Each row is a point. Each copy is the shape, with its points in the same order, stretched, turned, moved and blurred by noise. Say if it was mirrored as well.
In the rows, zero is written as 128.

Shape (7 x 3)
[[141 100 165]
 [106 110 158]
 [129 118 145]
 [159 128  95]
 [181 175 115]
 [131 131 129]
 [113 132 152]]
Copy 1 (7 x 3)
[[166 146 154]
 [173 145 124]
 [153 141 134]
 [ 90 119 136]
 [101  69 149]
 [131 116 131]
 [154 128 128]]
Copy 1 is: only turned
Copy 2 (7 x 3)
[[112 166 134]
 [110 152 162]
 [123 151 150]
 [145 121 119]
 [180 144 117]
 [137 139 143]
 [127 147 161]]
Copy 2 is: mirrored
Copy 3 (7 x 3)
[[109 160 137]
 [123 142 157]
 [126 144 130]
 [166 152  67]
 [118 119  72]
 [137 137 116]
 [121 127 145]]
Copy 3 is: only turned
Copy 4 (7 x 3)
[[142 176  91]
 [167 139  85]
 [128 147 107]
 [ 80 131 173]
 [  7 122 152]
 [112 126 118]
 [132 121  88]]
Copy 4 is: mirrored

Shape (7 x 4)
[[130  80  92 127]
 [115 166 152 162]
 [154 140 148  80]
 [139 133 151  72]
 [116 140 132  97]
 [150 130 151 105]
 [102  72 141 170]]
Copy 1 (7 x 4)
[[149 156 108 158]
 [ 81 148 160  95]
 [152 141 116  65]
 [162 130 130  69]
 [141 108 133  86]
 [138 162 124  83]
 [120 196 177 175]]
Copy 1 is: only turned
Copy 2 (7 x 4)
[[118 108 110 185]
 [110 150 189 104]
 [150 143  91  82]
 [171 134  90  85]
 [160 111 132  97]
 [138 153 108 106]
 [127 159 174 212]]
Copy 2 is: only turned
Copy 3 (7 x 4)
[[181 114 102 130]
 [ 70 128 119 107]
 [101  79 146 153]
 [106  85 159 141]
 [111 120 144 131]
 [107  79 137 135]
 [161 105 114  66]]
Copy 3 is: only turned
Copy 4 (7 x 4)
[[ 79 151 181 102]
 [158 127 123 179]
 [162  79 125 118]
 [141  73 124 119]
 [110  98 139 136]
 [161  97 128 121]
 [108 170 117 120]]
Copy 4 is: only turned

Shape (13 x 8)
[[133  86 130 132  95 136  99 152]
 [150 109 124 116  92 142 110 114]
 [ 81 222 141 249 115 127 157 142]
 [135 110  98 138 146 135 116 149]
 [ 96 130 116 131 111 143 128 150]
 [104  97 135 112 133  74 123 152]
 [155  91 106 137 100 134 162 142]
 [146 106 123 123  95 113 134 119]
 [143  77 154 138  97 129 155 146]
 [164  94 145 127 163 121 137 153]
 [162 102 158 192 156  78 138  53]
 [166 151 137 116  96 136 112 141]
 [119 126 155 108 208 139 141 137]]
Copy 1 (13 x 8)
[[134  88 156 170 118 148 165  92]
 [105 100 127 140 121 137 168  94]
 [232 175  91  68  72  76 102 136]
 [148 109 111 140 129 163 104 121]
 [143 136 133 132  94 156 128 115]
 [144 154 159 184 141 164 146 159]
 [115 118 137 137 174 143 143  70]
 [111 124 132 150 150 134 169 102]
 [120 116 191 148 163 126 165  82]
 [125 115 161 143 167 146  98 132]
 [166 135 122  97 200  82 181 173]
 [ 99 108 118 148 104 126 131  98]
 [130 154 164  97 125 163  59 185]]
Copy 1 is: mirrored
Copy 2 (13 x 8)
[[118 110 120 101 186 105 112 146]
 [142 115 125  96 179 127  97 128]
 [ 58 209 164  61  46 192 121 158]
 [142 110 146 127 160 123 148 149]
 [ 96 123 156 113 142 150 129 134]
 [108  76  93 131 127 102 144 112]
 [140 146 153 121 149  81 102 110]
 [139 114 119 110 145 109 100 114]
 [116 165 111 117 166  68  81 114]
 [144 155 105 139 177  64 138 130]
 [188 128  58 127 103 100  65 135]
 [123 155 122  72 166 125 128 115]
 [140 164 112 167 164 123 158 128]]
Copy 2 is: only turned

Shape (14 x 9)
[[112 128 114  82 153 126 169 131 158]
 [105 123 117 161  79 110 166 165 133]
 [123 168  88 108 156 133 192  87  81]
 [123 104 114 165  73 111 118 141 162]
 [111 141  83 151 116  91 117 178  81]
 [138 141  70  85 155 140 117 116 165]
 [182 134 149 103 137 113 137 114 148]
 [128 181  64 147 101 156 111 142 120]
 [130 107  71 119 141 154 146 150 114]
 [148  92 144 157 145 170 132 119 118]
 [184 147 121 158  97 145 164 120  96]
 [167  96  72 119 109 128 153  93  86]
 [186  93 158 169 143 138 141 120 132]
 [101 147 126  80 118 174 149 135 124]]
Copy 1 (14 x 9)
[[181 137 143 139 100 126 148 138 161]
 [103 146 108 131 127  91  80 189 167]
 [191 102 112 116  79 147  69 117 122]
 [103 162 137 136 173  75 100 170 149]
 [112  74  69 141 163  94  79 157 147]
 [192 108 143 159 143 108 164 117 121]
 [149 193 125 152 122 120 154  86 128]
 [131  81 106 149 137  84  99 154  81]
 [163  60 111 114 139  78  99 131 157]
 [126 125 120  78 136  91 115 102 138]
 [118 152  90 129 101  85  74 116 115]
 [164  99 126 111 140  90  51 107 150]
 [129 173  99  86 154  94 124  99 150]
 [137 107 145 151  70 115 135 134 116]]
Copy 1 is: mirrored
Copy 2 (14 x 9)
[[157 103 133 121  74 104 106 161  94]
 [ 79  93 164 136 110 127 133  96  93]
 [188 140 184 152  41  87 103  91  89]
 [ 77 122 137 142 151 153 138 117  96]
 [109 103 142 113  79 124 181  39 110]
 [158 162 118 112  74 118 133 142  93]
 [149 136  91 133 138 103  66 140 118]
 [ 96 180 177 109  92 116 160  69  88]
 [145 149 140  95  60 160 120 102  97]
 [157 155 145 107 146 174  73 148 127]
 [117 173 157 139 118 126  66  75 100]
 [171 168 136 144  81 160 100  79  69]
 [136 153 113 131 153 166  46 139 144]
 [158 127 165  86  99 103 121 142  70]]
Copy 2 is: mirrored
Copy 3 (14 x 9)
[[156 154  83  77 138 127 105 118 106]
 [120 139 134 118  92 196 100 144 110]
 [ 74  81 134  93 145 123 110  77 179]
 [135 130  96 128  80 199 135 157 119]
 [ 78 139 153 164  49 137  61 123 126]
 [132 122  55  93 115 104 121 142 111]
 [165 132 115 117 168 133 153  82 107]
 [ 78  74 117 127 104 142 116 175 128]
 [124 105  84 122 106 140  80 144 146]
 [143 107 103 147 179 170 135 119 183]
 [112  61 144 137 171 182 142 103 151]
 [115  59  96 119  92 151 108  92 198]
 [144 117 115 162 190 196 148  97 154]
 [167 120 109  72 151  93 110 154 140]]
Copy 3 is: mirrored
Copy 4 (14 x 9)
[[132 143 145 160 179 143 110 169 141]
 [123 101 139  95 145  79 113 118 180]
 [ 99 120  96 158 144 147 173 183 148]
 [139 134 137 108 130  83 104  93 155]
 [ 89 144 146  52 142  91 161  84 164]
 [117 197 136 148 139 158 112 160 123]
 [133 117 121 161 142 147 105 138  91]
 [109 150 115  97  97 147 135 125 180]
 [122 163 123  84 135 122 126 163 143]
 [162 104 134 125  97 119 134 174 111]
 [124  84  79 116 102 109 133 140 134]
 [120 155  68 115 137 101 143 137 121]
 [142  96 130 124  99  99 117 148  84]
 [162 117 126 153 150 188 139 187 154]]
Copy 4 is: mirrored
